Rows are points. The last column is the point's height on a tilted bowl or saddle (a function of degree 2), plus a little noise. Count its main directions that bend up, bend down and stay straight.
In the rows, 128 means zero.

Points:
[[ 58 107  43]
 [110 134 134]
 [135 109 134]
 [140 171 133]
 [136 140 137]
 [136 149 134]
 [130 149 138]
 [ 90 113 100]
 [203  99 145]]
Directions: 1 up, 1 down, 0 straight

Points:
[[138 153 185  87]
 [ 69 109 132 152]
 [ 93  87  95 129]
 [124  86 126 173]
 [119  81 187 100]
 [101 116 187 126]
 [112 152 132 173]
 [145 116 137 171]
 [103 106 108 166]
 [155  67 143 161]
 [149 132 151 147]
 [158 100 175 112]
 [122 128 178 132]
 [ 99 127 160 167]
 [132 140 103 163]
 [ 83  61 146 101]
 [134 155 117 155]]
Directions: 0 up, 2 down, 1 straight

Points (23 x 5):
[[ 90 145 162  81 138]
 [134 145 143 108 117]
 [193 154 142  82 117]
 [ 84 101 149 114 105]
 [128 173 145  92 141]
 [159 135 163 177  94]
 [ 84 170 142 152 157]
 [ 96 191 119 124 183]
 [145 120 119 177  87]
 [107 157 160 162 114]
 [ 59 139 166 145 160]
 [118 149 112 144 110]
 [100 126 138 119 120]
 [210 119 115 159 134]
 [139  77 140 175 124]
 [127 138 163  77 106]
 [132  87 156 113 102]
 [135 136 114 171  80]
 [136 141  64 100 115]
 [135  85 132 160 116]
 [141 136 130  96 112]
 [140 131 149 119 109]
 [176 151  79 175  37]]
Directions: 1 up, 1 down, 2 straight

Points:
[[133 147 116 126 151 125 117 156 122]
 [ 70 137 156 114 190 122 183 145  72]
 [150  88 185 106 140 151  88 113 108]
 [126 143 110 151  84  95 152 164 112]
 [148 144 150 117  77 117 123 108 122]
 [154 101  59 137 109  97 142 196 122]
 [161 131 103  75 137  86 146 169  98]
 [129 177 121 147  87  96 110 148 116]
 [106 137  76 120 107 146 200 163  79]
 [158 131 154  99 151  76 163 138  91]
 [ 72 184 114 163 131 131  99 162 109]
 [125 106 120 127 203  98 112 165  72]
 [172 138 118 130 119 136 145 112 114]
 [144 128 175 148 123 131 121 126 128]
 [159 140 112 107 102 134  99  94 115]
 [143 139 110 168 133 143 146 132 115]
 [146 143 132 151 127 107 148 167 116]
 [144 167 164 178  82 116 115  52 113]
 [115 123 145 107  71  63 186 175  81]
 [154 130 134 130 130 169 180 131 100]
 [104 153 129  99 176 136 150 105 120]
 [ 98 134 122 139 126 150 134 157 122]
 [ 95  91 148 165  70 160 206 138  81]
 [158 123 113  78 144  94 126  79  98]
 [165 178  95 153 148 117  76 171  93]
 [142 154 129 146 128 144 156 153 115]
 [146 144 151 149 171 158 139 141 109]
 [122  71 168 167 176 117 150 111  79]
 [113 101 122 111 179 151 197 105  72]
 [ 83 130 155 120 134 138 124 127 127]
 [132 138 130 112 119 143 142 169 126]
 [131 143  76 163 160 195  82 116  74]
 [ 84  59 183 144 114 123 150 119  98]
 [106  61 100 108 130 156 163 125 107]
 [102  74 140 122 116 156 207 153  92]
 [ 88 146 181  92 158 106  77 133 115]
 [160 104  83 174 100 143 111 144 118]
 [184 135 155 184 164 112 131 115  88]
 [ 73 185 167 148 100 106 198 121  91]
 [154 134 129 108 180 148  69 194  84]
 [127 118 129 145 150 149 135 161 119]
 [152 128 105  80  79 206 114 177 110]
 [138 129  54 144 117 213 103 100  61]
 [138 150 113 145 135 149 132 139 122]
 [ 83 132 145 178 100 134 187 130  91]
 [166 143 144 162 149 112 195 124  80]
 [139 175 129 168 104 129 129 105 122]
 [147  87 171 156  89 114 159  74  99]
 [ 96 155 163  99 104 136  75 158 120]
 [120 151  53 137 142  72  98 182  77]
 [110 124 160 166 155 101 135 127 119]
 [105 129 103  98 138 179 114 186 103]
 [123 139 151 110 115 141 114  92 135]
 [165 163 117  97 159 182 189 145  64]
 [ 99  84 153 158 143  94 165 164  88]
 [102 126  89  82  72  97 119 140 101]
 [147  90 137 107  95 146 138 109 130]
 [ 67  91 139 118  97 125 122  98 106]
 [194  77 130  83 119 129 150  94  94]
 [101 145 119 162 106 110 104  86 127]
 [115 116 107 126 127 128  98 127 125]
 [139 110 143  91 180 110 132 168  91]
 [171 167 126 168 114 175 142 153  86]
 [154 105 105 117 119 140 110  99 120]]
Directions: 1 up, 7 down, 0 straight
